Every row gives one point. Each copy is the shape, with its points in the same order, stretched, turned, moved and blurred by noise. Say if it was mirrored as well.

Shape (7 x 2)
[[-10 -23]
 [-22  -5]
 [ 16  28]
 [-22   9]
 [ 30 -51]
 [-27  33]
 [-14  22]]
Copy 1 (7 x 2)
[[ 11 -29]
 [ 25 -11]
 [-16  25]
 [ 19   5]
 [-33 -52]
 [ 26  39]
 [ 15  18]]
Copy 1 is: mirrored
Copy 2 (7 x 2)
[[ 12  29]
 [-14  30]
 [  0 -17]
 [-18  14]
 [ 60  30]
 [-40   3]
 [-20   2]]
Copy 2 is: mirrored
Copy 3 (7 x 2)
[[ -6 -30]
 [-22 -12]
 [ 20  20]
 [-20   3]
 [ 29 -60]
 [-25  30]
 [-11  16]]
Copy 3 is: only turned
Copy 4 (7 x 2)
[[ 26  -7]
 [ 24  22]
 [-25  16]
 [ 12  31]
 [ 17 -53]
 [  3  51]
 [  3  33]]
Copy 4 is: mirrored

Shape (5 x 2)
[[ 10  11]
 [ 19  54]
 [ 30 -24]
 [-23  17]
 [ -9 -25]]
Copy 1 (5 x 2)
[[-11 -19]
 [-35 -60]
 [ 26 -17]
 [-28   3]
 [  6  13]]
Copy 1 is: mirrored
Copy 2 (5 x 2)
[[  8   1]
 [ 17 -48]
 [ 33  40]
 [-30  -7]
 [-10  40]]
Copy 2 is: mirrored

Shape (6 x 3)
[[ 16   9 -27]
 [-21 -45  -1]
 [  3 -32 -35]
 [ 49  28  50]
 [-32 -33   3]
 [-10  -1  21]]
Copy 1 (6 x 3)
[[ 30   1  -4]
 [-24 -33 -30]
 [ 19 -35 -22]
 [-14  24  60]
 [-29 -19 -35]
 [-24   8  -6]]
Copy 1 is: only turned
Copy 2 (6 x 3)
[[ 19  13 -12]
 [-38 -29 -10]
 [  5 -22 -24]
 [ 16  20  55]
 [-45 -19 -12]
 [-30   1  15]]
Copy 2 is: only turned

Shape (6 x 3)
[[ 51  21 -28]
 [-19  44 -41]
 [ 36   4 -23]
 [ -5   8  18]
 [  2  15   9]
 [-22 -18  22]]
Copy 1 (6 x 3)
[[-15  38 -50]
 [-46  33  20]
 [ -9  16 -35]
 [ 17  10  17]
 [  8  16  10]
 [ 15 -15  23]]
Copy 1 is: only turned
Copy 2 (6 x 3)
[[ 30 -50 -19]
 [ 26  16 -53]
 [ 10 -48 -17]
 [ -7  -6   1]
 [  3  -9  -3]
 [-33  -6   5]]
Copy 2 is: only turned
Copy 3 (6 x 3)
[[ 17 -45 -43]
 [-51 -32 -39]
 [  9 -42 -29]
 [ -4  -2  -7]
 [-10  -5 -21]
 [-10   2  26]]
Copy 3 is: only turned
Copy 4 (6 x 3)
[[ 39 -21 -53]
 [-44 -19 -60]
 [ 29  -4 -36]
 [ -9  -4  17]
 [ -6 -10   2]
 [-16  23  38]]
Copy 4 is: mirrored
